Each wall is flat, endless, passes through zero and stands at right angles to its row. A trip goes straight from one point to another. List the walls that it crosses, first one first.
In the rows, zero is written as 128.

Walls:
(1): [164 146]
(2): [153 161]
(3): [124 140]
(4): [ 94 216]
(5): [141  86]
(6): [ 85 136]
(7): [121 168]
Trips:
[143  41] to [145  98] -> 1
[154  97] to [155  97] -> none
[184 128] to [160 144] -> 7, 5, 3, 4
[ 89 142] to [61 97] -> 7, 5, 3, 4
[125 100] to [158 122] -> 1, 2
[147  66] to [174  28] -> none

Walls:
(1): [143 173 167 133 114  86  89 137 141 145 166]
(2): [ 99  98 125 111 155  48 166  55 164 221 118]
(3): [147  88 118 131 113 224 108 148 151 169 165]
(4): [147 174 127  94 160 114 127 123 160  82 149]
Trips:
[ 85 124 120  97 163 204 130 147  89  80 141] to [189 149 169 143 182  83 107  92 106  78 168] -> 3, 1
[131 114 163 124 110  69 138 153 136 143  53] to [128  75  98 128 232 109 144 144 140  93  82] -> 1, 4
[190  85 107 119 134 114 167 137  83 186  56] to [152 117 125 173 142 100 165 133 108 185 167] -> 3, 1
[153 141 157 146 115 140  94 124 169 176 105] to [ 96 194 142 139 165 174  51 202 161 148 115] -> 2, 4
[ 89 111 109 123  69 108 158 159 100 196 133] to [110 151  49 125 101 170 125 101 120  30 140] -> 2, 4, 3
[101 161 162 159 126 106 105  93 153 148 105] to [117 194 127 114 152 162  78  80  93 126 178] -> 4, 2, 3
[134 138  85 188 130 191  20 119 145 138  66] to [132 119 164 131 106 123  57 178  67 147 181] -> 1

Walls:
(1): [165 112 152 135 141 152 188 134 130 123 161 129 164 170 161 110 132 160
 119 164 109 144 124 130 159 137  98 121  89 155  68 122 108 134 135 135
 130 128 122 156 177 103 166 184 162  92 148 154]
(2): [100 113  95 125 120 155  84 135 108  92 161  83 159  79 139 162  85 150
 134 120 133 184 123 122 126 123 198 107 112 162  92 148  90 152 148 106
 106 131 180 129 197 110  89  71 166 166 102 110]
(3): [133 125 131  87 161 161 129 143 159 112  99 184 139 110 100 140 130 103
  89 137  95 118 133 120 123  89 148 192 120 112  54 127 168 110 158 146
 119  80 144 103 118 100 128  97  91 117 134 174]
(4): [125 106 138 122 147 160  86  92 135 149 120  92 148 130  76  88  86 116
 142 127 117 123 126 175 116 108 131 117  85 109 155 131 150 213 163 122
 171 141 139 150 191  92  84 118 139 133 106 124]
(5): [186 142  96  95 116 126 133 120 101 125 135 107 130  24 107 174 100 204
 124  93 105 116 102 188 113 123 137 106 153 148 147 140 145 122  76 130
 116 148 171 109 130 101 104 141 158 136  99 101]
(6): [181  87 115 117 197 117 156 100 126 161 120 134 115 130  96 136 110 117
 194 138 128 145 197 175  62 144 193 116 158 126  77 118  74 167 166 190
 135 112  62 184 134 128 116 105 134 122 110 104]
(7): [158 115  65 140 122  82 147 103 124 219 144  77 116 123 145 133 167 166
 187 123 127 131 152 181 141 141 103 105 185 167 104 132 101  72 171 117
 143 183 154  82 105  98 174 124 133 134 132 101]
Trips:
[118  86 146 130 191 127  79 173 189 104 131 121 142 101 201  89 119 158
 116 134 160 161 169 121 116 135 188 156 123 110 139 156 140 106  98 103
 173  76 148 147 106 167  89 145 121 117 134 116] to [152  87 125 124 120 156  78 143 168 125 140 143  87 140  85 138 113  88
 165 108 162 102 140 145  72 120 126 118 122 162 153 147 161 152  80 197
 115 187 162 101 118 128 146 144  69  86 159 123] -> 4, 2, 5
[ 94  59 155 152 122  72  73 172  99 154 132 164 117 120 142 144 152 143
 112 140 126 142 102  69 127 167 164 165 167 121 135 101 121 147 141 159
 160  71 115  86 109  91  88 111 118 134 132 158] to [162  90 134 108 103 124 161 167  58  83 143 134 133 112  55 132 116 155
 112 167 141  88  90 169  98 144  67 205 113 123  80 123 147 147 151 131
  95 132 138 135  98 118 201 210 178  96 128 139] -> 2, 1, 5
[147 134 121 122 132 121  54  79  94 124 155 119 116 123 141 118 107  96
  86 154 124 150 165 109 113 152 116 117 160 109 123 141 101 151 127 116
 132 164 112  99 156  66 200 159 142 104 121  65] to [119 106 104 175 123 138 136 174  86 173  71 129 103  77 132 116 163 121
 179  49 181 149 168 129  79 160 186  82 155 117  91 123 178 115 177 146
 193 144 157  90  88 147 140  86 168  79 111 117] -> 1, 4
[ 66 137 171 109 125  79 155 122  79 170 158 127 138  93 139 162 171 224
  87 129 156 135 126  62 156 139 116 148 131 146 156 102 114 170 186 115
 123 135 100 127 135 123 157 123 173 126 147 145] to [ 95 103 146  96 141 135  99 118 130  81 124 174 116 100 137 152 136 146
 155 143 135 126 180 114  87 120 117 108 114 151  81 160 142 173 196 141
 125 119 131 137 190 158  86  87 153 127 140 108] -> 7, 6, 4, 3, 1
[135 146 126  99  90 127 101  98  98  87 130 135 109 135 147 118 138 132
 161  96 157 148 161 144 108 146 147 129  78 120 142 149 101 129 113  87
 134 106 141 152 155 194 139 115  90 115 149 174] to [ 71 140 151  83 132 211  97 152 161 134 195 163 126 101 111 145 104 136
 126 142 114 117  81  87 144 145 167 178 113 140 111 124 141 114 136 162
 127 114 103  54 182 129 186 103 141  84 142 153] -> 3, 1
[103 116  77 158 102 123 135 171  94  72 107 199 130 146  90 115 166 139
  86 129 109 120 153  84 140 115 151  87 159 159 121 123 106 101 164 132
 113 121 145 131 107 116 147 149 131 176 144 132] to [ 87 140 133 152 114 134 139 111 150 160 153 109  76 118 132  82 132 116
 119 124 172 122 187  88 145 122 138 158 208  93 192 123 212  93 131 145
 153 107 157 134 213 185 110 153 182  74 150 151] -> 2, 3, 4
[149 123 128 128 139 146  76  70 105 181 122 137  90 130 129  99 103  99
 122 109 120 134 160 131  65 140 153 112 122  98 149 143 167 104 171  99
 158 123 176  93 126 113 121  64 114 138 131 155] to [183 106 224 136  99  79  94  99 148  87 126  77 125 174  73 125  93 145
  94 158 134 170  71 145 120 132 166 135 160 124 136 132  93 123 121  89
 126 152 156 115 135 131 129 103 135 117 128 111] -> 5, 3, 6, 7

Walls:
(1): [ 41 112 149 122 103 118 108 175 155 137 117 152 136 163  84 156 123  46
 163 145 168 196 142 110 113 107 129 155 157 151 136 199 139 192  77 137
  89 114 173 129  70 141 143 182 166 122 116 158]
(2): [126 114 135 121  81 122 164 139 115  99 101 150 191 138 124 108 163 195
  73 100 114  64 114 113 139 159 196  74 165 163 137 156 129 140 146 161
 135 161 126 107 139  98 154 150 142  80 162  72]
(3): [106 143 140 133  94 115 189  99 119 109 107 170 175  86 124 139 108 117
 167 153 121 126  57 124 126 120  88 136  93 152  67  99 121 135 132 121
 120 127  91 107  85 150 132 164 125  87 130 136]
(4): [188 145 145 118 182 143 116 125 190  96 124 193 128 118 108 161 161 128
 148 167  57 104 146 160 148  98 140 151 174 159 133 141  87 131 101 187
 163 191  85 105 119  96 129 130 134 111 160 128]
(5): [105 146  42 126 122  76 137 147 164 133 119  55 111 102 156 120 130 110
 167 149 115 157 183  97 128 145 146  34 152 220 146 159 132 187  70 146
  29 123 134 102  96 149 126 196 164 137 192 182]
Trips:
[ 87 213  98 154 128  74  93 160 117 140 142 108  56 118 141 136 161 172
 105 124 139 141 118 132 162 164 116 100 109 114 153 126 192 208 161 167
 119 114  91 147 215  70 136  86 139 109  62  99] to [196 155  91 118 132 144 145 131 110  89 101 147 128 140 155 178 108 134
 134  75 100  89  96  87 109  60 113 167  67 127  94 205 111 153  94 183
  77 161 157 144 142 165  94 118 119 161 155 152] -> 2, 4, 3
[190 108 127 122 120 124 110 178 137 188 109 157 111 170  62  60 126 109
 171 121 112 121 136 139 156  54 158 136 212 113 187 109  64  98  50 123
 121 154 125 149 143 103 126 162 166 164 150  81] to [181 163 149  90 137 179 142 152  88 129  83 166  79 198 106  84 127 112
 129 178 124 151  82 142  79 107 115 115 139 128 126 140 166 108 121 153
 101 112 108 114 170 203 166 151 139 117 109 189] -> 2, 5, 3
[ 97 198 111 155 134 130 152 165 116  67 195 150 113  77  85 166 134 158
 128 153 171 124  93 108 126  67 104 146 178 176  99  66 171 113  80  84
 155 175  82  33 163  71 114 172 112 130 127 118] to [126 132 109  90 114 117 150 118 157 149  98 135 114 111 157  93 120 117
 126 109  65 142 174 158 115 113 137 119 187 147 178 157 174 127 205 122
 120  97 104 170 148  93 150 148 149 162 168 112] -> 5, 3
[211  75 159 121 150 149 168 106 168  69 111 120 138 129  69 163 148 107
 181 109 115 152 134  96 174 149 107 160 128 124 150 142  96 163 181  87
  87 109 114  78 115 126 121 117 101 190 132 143] to [ 87 120  96 133 113 133 217 100 131 151 139 171 121 142 170 167 103 127
 111 154 123  92 135 117 145 188 104 124 173 109 127 139  98 126  89 145
 116 175 163 120 133 137  77 191 149 138 103 144] -> 5, 2

Walls:
(1): [135  43 170 162  98 114 140 148 186 157  76 164 129 159  91 119  96 115
  68 102 133 135  85 158 127 129 177  73 127 142 170 162 195 121 133 120
 138 145 152 144 164 156 146  82 125 227 129  87]
(2): [ 68 136 195 135 210 154 122 159  59  87 119 166 132 182  99 110  99 153
  74 156  82 108 110 126 108 112 184 136  81 109 153 109 132 103  80 123
 215 140 191 139 169 141 126  96 192 115 124 156]
(3): [128  73  84 166  67 126 120 157 118  45 153 182 161 101 116 123 105 168
 152 111 149 160 105  81  93  58  84 168 134 114 128 123 158 183  70  87
 143 178 184 111 192 166 135 115 169 109 111 114]
(4): [ 89  88 178 139 101 159 101 144 211 121 217 125  22 150 231 188 121 108
 140 144 131 129  49 214 122 129 135  96 195 183 115 143 158  70 147 109
  98  69 122 103  92  82 139 160 165 131  63 181]
(5): [108 133 132 116 123 135 109 158 162 149 198 117 137  25 120 171 161 130
 138 109 102  78  65 163 106 129 128 124 123 149 194 175 113 127 107 164
 170 140 138 126 127 162  85 150  92 128 130  66]
(6): [157 100  66 160  75 130 146 147 160 172 154 105 125 150 170  79  94 103
 174 140 176 126 122  68 129 128  64  74  81 132  80  65 122 143 143 147
 132 133 130 153 115  15 150 118 163 155 228 129]
(7): [ 32  31 126 140 200 207 177  89  74 120 167 164 175 166 131 157 106 110
 132 130 194  88 178  66 103 121 144 138 107  91  88 185 140  89 136 112
 182 140 115 152  53  92 156 124 127 156 162 118]
(8): [135 141  88 102 148 127 161 123 106 129 174 133 135 169 168 177 123 166
 161 102  99  82  79 129 119 110 125 184 155 142  95 120 115 198 123 110
 108 114 176 169 193 176 102 155  78 138 144 167]
(9): [126 107 180 213 102  69 143  56 180 197 111 126  85 112 138 135  63 116
 172 109 133 124 159 141  81 103 120 131 139 130 122 133 133 163 194 144
 133  74 155 194 203 125 106  91 140 148 161  86]
Trips:
[115 125 121 131 122 144  68 130  87 136 106 212 133 130  87 124  87 168
 126  59 171 162 123 159  81 105  67  99  95 114 132 133 138 108 117 155
 108 107  98 142 146 142 155  97  62 120 150  95] to [151 118 112 162 145 176 177  72 144  35 153 132 117 114 157  57 122 138
 146 150  67 130 115 197 152 102 135 126  81 188 139 192 146  92  86 133
  98 142 183 122 116  76  71 102 142 157 145 130] -> 2, 6, 4, 9
[150  18 118 122 195 128  94  89  91 127 119 132 135 232  89  49  87 102
 183  76 158 199 149 193 126 107 107  89 133 116 175  84  85 111 146  84
 163 107 141 164 124 125  84 199 104 110 121 131] to [141  96 164 132 146 128 158 134 113 145  92 175 102 199 160 142 185 138
 146 124 102 141 142  92 128 110  73 114  70  95 156 118 142 154  74 128
  73  83 182 122 183 127 119 122 122 143 150 135] -> 8, 3, 7
[100 148 154 128 171 108 124  92 183  95 172 188  99 130  50  58 152  89
 109  94 144 140  66 140 194 177  88 133 151  88  74 112 120 197 166 123
 155  94 167 131  95 149 115 163  86  85 130  55] to [115  66  92 107 148 175  57 181 146 130 135 189 177 143 113 135  25 135
 143 163 120 112 205  57  56 115 101 149 102 135  95  71 117  90  93 106
  97 144 188 149 143 111 137 135 138 134 163 105] -> 3, 7, 6, 2, 5

Walls:
(1): [155 136 129 150 147 131 138 185 155 147 132  92 104 104 176 128 175 164
 149  91  98 149 148 208  75 140  74 170  79  91 168 109 100 107 134 184
 169  82 136  55 158 209 145 173 149  65  92 116]
(2): [188 134 158 131 126 191 168 129 168 103 122  68 171 166 164  52 175 108
  73  85 152 183 148  85 159 116  82 104 199 178  81 142  77  78 116 175
 155 205 151 136  83 101 123  73 168 130 159 174]
(3): [ 56  97 128 101  91 102 142 186 112  87 126 131 143  61 181 128 164 131
 100 152  83 114 119  75 139  94 179 173 102 163 153 108  67 187  81  79
 113  73 110 141 164  37 174  84  86 194  93  61]
(4): [ 86  96 188 115 155 178 153 168 118 124  95 121 109  82 149  59  74 169
 116  60 144 125 137 129  94 151 178 111 193  91 114 188 131  60 189 134
 119 140 202 167 161 101 152  88 128 133  72 162]
(5): [137 146  91 166  65  76 169  75 150  89 144 134 153  64 181 212 147 181
 175 130 144 147 117 139 145 165 125  88 128 142  62  91 152 122 110 141
 139 143  92 117 116 124 153  73 131  81 117 117]
(6): [153 125 118 114  95 206  70 155  92 141 168 139 120 153 111 131 208 160
 119 126 123 118 136 141 147 175 105 146 148 132 154 133 135 160 118 221
 134 141 143  94  30 180  47 140 146 112 134 141]
(7): [113 149 112 134  92 155 122 160 121  74 177 131 175 129 107 132  74 150
 127  76 131 103 117 157 139 118 137 151 120 150  92 143 210 147  86 119
 142 111 183 128 159 128 141  79 192 105 186 125]
Trips:
[130 105 159 135 141 177 101  70 170 158 131 153 194  84 169 133  88 217
 103  98 129 161 116 131  56 133 122  54 124 172  61  81  57  75 188 108
 146 177 137 204 120 134 180 208 141  97 107  95] to [108 113 174 118 155 154 107 139 137 102 163 112 161 175  82 143 102 119
 169 151 129 154 138 134  89 154 155 130 129 151 154 138 131 156 141 122
 156 107 142  64 174 145 117 120 140  88 156  44] -> 7, 2, 5, 4, 6
[ 78 163  76 179 111 110 200 110 168 139 119  87 136  90 130 159 124 143
 143 127 101 128 130  98 104  87 141 141 108 182 131  70 185 122  99 141
  91 190 154  91 109 106  89 149 158 136 135 133] to [129 162  77 154 153 129 103  99 173 122 129 155 137 141 135 104 152 130
 156 160 116  90 144 142 128 112 120 112 146 156   7 146 147 120 155 170
 137  93 145 103 119 117 112 141 127 135 111 115] -> 3, 6
[150  80 112 133 105 138  86  70 115 145  60 153 163  78 117 165 146 195
 107 128  78 117 156 115 159 158  97 140 119 133 166 155 103 103 131 107
 104 126 139  66 143 160 124 134 121 106 200  86] to [172 116 102 147 171  89 125  87 124 118 151 124 119 162 122 129 115 149
  79 180 152 185 184 149  75 101  86 135 135  94 135 126  74 143 119 110
 120 134 184 232  84 118  54 132 168 117 165  94] -> 5, 2, 1
[165 121 121 106 108 154 122 113 112 136 125 136 144 172 125 115  94 148
  89 126 117 155 105 136 153 147  82 105 116 204 165  87  89 170 169 140
  88 169 114  67 137 130  30 139  58 135 113  57] to [102 127 180 150 131  82 107  92 176 166 185 102 124 118 126 156 121 122
 161 132  91 133 144 156 140 121 113 113 208 186 155 173  42 137 172  82
 128 189 157 171 174  69 120 138 151 167 149 103] -> 3, 6, 4
[161  87 100 149 178  87 131  99 144 150 173 131 146  70 153 179 116 173
  86  76 106 141 160 125 112  97 119  81 122 170  92 162 148 159 149 159
 122 134  69 166 113 120  62 130 129 154 181 134] to [154 138 156  98 143  85 109 142  92 129 143 169 101 156  97 122 124 160
  74 149 165  75  56 157 180 137  69  70 117 162 175 105 149 146  95 150
 142 144  71  72 118 145 138 131 162 102 167  64] -> 2, 1
[148 109 100 152  91 182  80 130 160 108 126 135 145 151 175 202 106  66
 206 147 184 120 152 122  72 142 164 104 127 121  96 120 140 195 110 154
 216 104 122 162  87 133  92 170 204 126 130  97] to [ 95 187 198 138 169 134  82 101 161 140  94 188 129 138 143  56 110 137
  93  93 102 122  73 149 200 125  92 158 119 133 114 124 198 125  71 145
 172 170  75 110 162  83 120 177 216  86 140 126] -> 2, 5, 6

Walls:
(1): [108 128  94 133 113 131  92 119 105 105 122 167 136  79  76 118 122 137
  33 103 107 119  97  94 130  98  74 106 113 116 175 115 134 125  96 147
 157 160 151 104 183  79 154 118  81 100  97  75]
(2): [126  78 126 103 154 140 152 108  90 115 180 140 112 100 136 138  88 121
 116 127 113 142 113 144 133 134 183  93  87 249 171 158  80 131 140  92
 174 167 160 186 119  84 110 144  77  93 111 108]
(3): [204 108 164 113  64  42 128 101 132  62  92 155 102 118 119 145  72 123
 134 157 162 156 144 139  89  93  98 126 125 168  85 163 114 131 167 154
 164  90 174 112 129 122  78 119 106 109 139  98]
(4): [ 90 140  92 130 142  45 148 160  88 181 112 149 114 160 168 122 110  77
 131 139 105 100  84 127 170  63  94 155 130 145 120  70 132 193  95 114
  82 159 104 166  88 121 113  73 125  54 126 119]
(5): [ 67 109 152 156 165 112 129 118 160 133 151  88 107 142  90 117 111 119
 174 177  85 133  95 153 125 152 138 133  78 113 113 159  83 167 168 137
 120  78 176 145 162  88 146 173 190 162 136 161]
(6): [ 77 166  99 143 118  42  88 128 152  95 111 161 185 186 164 207  75 106
  89 135  96 100 182 122 138 176 107 109 106 127 115 130  84 108  77 189
 217 138 158 105  88 113 117 118 171 114  98  93]
(7): [105  85 132 146 131  71 170 110 131 157  99  97 113  21 102 103 126 134
 114 121 147 103 105 158 162  76 138  90 179 158  64 148  53 113  93 104
  96 120 187  95 152 111 171  70 109 100  71 165]
(8): [ 85 134  85 111  70 147 223 146 118  88 175  87 123 167  72 122  90  96
 131 196 110 110 144 110 236  42 119  93 141 176 154  45 107 163 119 191
 126 128 110 109  91 113 141  92 123 100 131 156]
Trips:
[138 153 154  91 163 153  59  31 123 115  93 148 160 128 196 146 141 171
 170  81 147 113 150 146 133 169 105 173 111 181 114 112 117 139 103 161
 120 124 110 104 123  90  72 127  96 109 126  96] to [166  92  97 128  95 174 144  93 143  73 152 155 119  55 162  43 148 170
  87 148  76 120 153 125 105  72 123 120 109 162 149 107 148 113 113 111
  89 152 109 175 172 124 125 115  97 131 114 113] -> 1, 6, 7, 8
[177  81 140  97 144 161 168 154 110 135 190 135 141 118 170 104  94 139
 158 118  93 118  67 106 144 101 178 135 170 184 115 128 163 104 122 141
 228  91 122 143 121 103 148  76 145 111 111 139] to [ 58 105  37 180 181  80  75 154  85 158 151 120 138 136  82  85 189 126
 119 113  96 182  92 164 147  61 172 124 172 133  77 126  85 153 156 103
 121  89 114 116  95  73 111  58 140 114 133 160] -> 3, 5, 1
[151 159  87 127 159  65 185 146  90 142  98 102  73 138 231  75 133 124
 151 210 133 119 158  86 102 191 149 115 177 161 161 186  60 154 114 180
  80  60  68 194  86 123  91 115 142 144 147 130] to [ 94  95 104 172 128 129  41 129 147 170 127  86 153 175 100 127 144  84
  98 123 163 188 133 201  76  60  93  89 144 163 193 128  39 122 182 108
 145 132 176 124 143 182 115 114 139  93 147 110] -> 7, 8, 1
[ 65 142 149  91 128 194  72 139 146 130 117  79 164 172 103 114 118 205
 122 116  47 156 179 167 151 134 117 175 147  98  71  99  82 126 149 206
 154  49 133 151  37 122 146 173 149  48  74 138] to [157 154 104 113 146 133  82 179 157  83 159 171 178 109 193 141 137 107
 104  86 139 116 145 132 132 151  85 114 147 103  58 155 152 121 101 130
 121 159 162 163 179 159 138  81 221 144 131 151] -> 8, 5

Walls:
(1): [115 128  44 173 137 132 112 209 184 104  94 116  73 179 124 123  92 137
 128 131 105 157 120  92 127 154 100 114 150 176  95 146 142 134 119 148
 145 147 166  73 125 106  96 112 116 151 185 115]
(2): [144 136 153  61  83 204 148 152  84  90 136  85  84 169 145 101 129 138
  54 151 126 143  93 157  88 201 143 145  81 175 101  77 145  88 144 146
 214 132 148 187 145  83 115 147 113 122 135  77]
(3): [147  42 127 153 151  96 135  85  77 180  75 167 125 125  77  92 143 121
 101 105 139 145 143  91 140  98  96  87 186 147 104  87 135 137 144 110
 122  27 160 216 105 131 131  72 124 104 186  88]
(4): [ 66 147 126 135 148 123 127 127  91 105 129 185 127 143 186 191  91 135
 102 180  80 137 116 205 172 159 130 199 128 160 133 139 202 110 120 125
 217 149 143 171 148 144 157 122 163  31 107 181]
(5): [ 96 142 166 121  61 145 183 148 144 141  82 181 122 159 107  94  84 191
 174 120 184  73 130  78 154 153 155 107  99 107 141  89  73 208 205 116
 173 145 184 133 171  84 167  48 195  49 107 175]
(6): [149 116  99 126 172 120  81 155 144 140 100 149  72 113  74  83  93 164
 159 155 110 150 113 137 154  98 143 169 105  80 105 122 198  93 120 104
 116 139 196 147 145  86 137  80 173 145 143 124]
(7): [110  70 136 135 127 103 108 108 120  81  72 129  84 131 193  60 129 134
 101 152 125  92 128 151 166 160 142 131 177 182  78 160 164 116 106 162
 151 120 132 101 191 126  39 106  77  77 134 125]
(8): [153 166 126  58 107  90 134 159 112  75 212 125 167 105 177 188 120 215
 152 153 125 140 132 135 169 171 121 167 179 134  90 100  89 149  59 135
 184 189 216 174  81 196  89 124 109  95 112 133]
(9): [ 85 128 192  75 137 134  92 128  94 130 172 130 141  64 153 128 112 153
  76 171 149 182  87 205 145 168 140 154 203  20  81 127 153 155 134 158
 134 167 174 110 125 102 162 152  78 137  99 122]
(10): [173 168  67 211 163 137 148 113 142 167 141 153 126 172 200 156 163 116
 133 201 155  80 129  95 151 178 157 222 104  88 135 118 151 114 146 109
 156 156 173 122 100 102 124 138 134 139 179 141]
(11): [ 93  82 172 142  92 195 111 157 133 155 178 184 172 112 136 116 109  93
 137 138 161 128 117 109  52 118 152 145 141 145 200 187 124 107 185 126
 149 161 230 165 165  45 184  41 154 209 113  94]
(12): [148 157  99  98 122 142 139 137 133 125 109 182 108 141 219 116  94 150
 143 128 168 135 123 199 108 178 115 210 106 149 136  99 137 115 221 140
 110  97  84 179  89 179 114 188 143  63 139 103]
Trips:
[137 115 137 143 165 153 174  72  72 138 159 117 128 114 134  87 136 216
 172 126 140 129 203 168 162  84 146  69 163  67 124 212 145  92 125 175
  97 181 144 196 131 159 145 144 105  90  65 129] to [154  78  41 150  73 100 122 169 166 143 119 141 115 111  65 143 122 105
 136 192  82 116 161 145 163  48  90 107 105 130 127 121 109 158  49 109
 142 147  69 103  75 180 153 121 153 113 119 140] -> 7, 9, 4, 1
[ 72  88 132 181 184  71 137  95 174  79 110 151 185 102 152  58 129 185
 122 122  54 165 107 141 105 205 163  89 154 130 117 102 176 149 127 177
 150 190 124 170 145 164  98 157  97 152 163 221] to [118 111 150  83 167 139 110 185 132 123 175 160 189 136 146 177  61 157
  76 115 129  90 220 114 148 124 116 108 164 135  56  89 139  90  81 191
  46 158 128 150 148 132  63 237 146 135 144 171] -> 12

Walls:
(1): [129  96 123 176  76 138 151 167 145 132 152  83 101 142 154 128 102 142
 143  63 128 165 147 125 104   7  99  93 116 130 130 174 204  93  61 151
 129  98  99 146 169 137 177  94 146 141 125 100]
(2): [116 165 118 113 128 118  98 132  55 134 197 133  64 123 133 205 135 115
 102 104 146 121 119 133 110 163 161 117  86 172 124  55 107 128 188 128
 119 152 101  86 109 109 153 122  95 151 125 172]
(3): [131  93  84 120 107 119 118  98 141 101 152 102 146  85 124 179 119 169
 134  94 119 145 174 196  88 101 134 226 146 101 124 110  74 181 135 148
 154 143 126 120 133 131  95 113 125 177  82 151]
(4): [158 128 137 132 161  96 139 160  83 105 200 130 152 153 140 150 176 174
 147  90 119 166 147 120 129 121 117 180 109  99 110  85 133 143 153 115
 173  79 127 135  55 153 133 105  82 135  86 141]
(5): [121 148 105 114 130 162 140 119 122 110 139 151 148 104 100 159  63 146
 149 161 114 123 178  76 134 136 111 145 126 106 141  83 134 123 168 166
 122 131 155  80 137  92 124 122 116 112 108 192]
(6): [150 141 153 182 151  80 165  45 180 126  88 176 110 134  73 146 112  84
 155 119 121 139  87  87 154 145  73 138 131 105 128 112 145 146 172 131
 176 142 113 133  83 165 104  88 158 148 111 109]
(7): [149 183 132 160 120 129 176 157 197 152 109 113  85 165 111 134 128 151
  90 104 128 160  89 113 132 164 132 114 132  92 141  97 121 186  54  90
 141 122 140 176 162 102 144 109  80 151 184 119]
(8): [127 105 174 155 143 149 136 145 107 191 180 138 156 130 160 115  86  91
  90  62 175  97 122 159  83 106 102 125 130 158 112 132 146 142  98  87
  87 159 153 148 161 156 157  96 117 118 131 105]
(9): [104  79 132  79 155 117  85  97  81 130 178  84  76  77 190 186  82 116
 125 103 174 137 203 138 166 106 151 134 149 121 174 162 127 126 171 144
  73  86  99 170 129 117 101  72  12  86 134 130]
(10): [172 119 112 166 105 172 132 134 130 117 106 177 142 155  95 166  73  70
 129 117 116 128 120  97 127  55  62  63 126 128 173 148  87 156 153  93
 111 114 128 120 177 158 132 139 114  93  84  84]
(11): [ 87 119  96  95 154  97  74 138 177 144  85  88  92 147  92 138 113 137
 109 117 123 149  85  91 108 148  78 105 103  78 153 159 137 104  84 113
  78 119 160  96 116 113  70 132 144 156 118 127]
Trips:
[114 115 193 120 104 139 101 116 140 141  81 102 110 167 115  88 113  44
 131  95  92 110 169 104  80 132  91  90  79  96  77 184 137 147 213 109
 166 103 137 102 111 179  99  90 142 140  77 117] to [172 144 146  94 142  92  67 136  75 102 111 148  79 189 135 169 161 137
 107 110 123 115 123 140 124 144  86  73 132 193 128  92 133 144 126 155
 200  92 143 123 152 119 148  91 202 144 131 117] -> 4, 2, 8, 11
[ 65 155 134 179 110 145 153 112 132 132 127  99 105  97 148 190 207 151
 143 128 147 137 125 137 169  94  95 137  77 116 132 113 153  85  99 115
  96 127 122 155 102 115 130 140 158 167 167 122] to [129 141 175 134 119 149 126 120 183 102 144 131  74 153  86 109 147 114
 101 136 175  85  69 106  79  96  91 130 139 109 145 173 120 119 128 169
 175 132  94 147 180 109 131 129  72 126 112 138] -> 4, 2, 10, 8
[104  81 148 117 114 134 120 116  97 101 110 135  95 136 128 116 134 122
 208 162 122 159 157 167 119 125 144 162 136  99 147 114 206 132 114 125
  98 160 106 135 139 173 166 140 180 156  90 113] to [118 116 121 163 154 125 119 122 109 161 114 144 199  93 137 143 134 126
 126 138 149 190 112 172 165 186 139 150 117 129 165 150 123 121 151  63
 127 163  54  95 157  82  84 116  66 116 118 155] -> 9, 1, 4, 2, 5, 6, 8
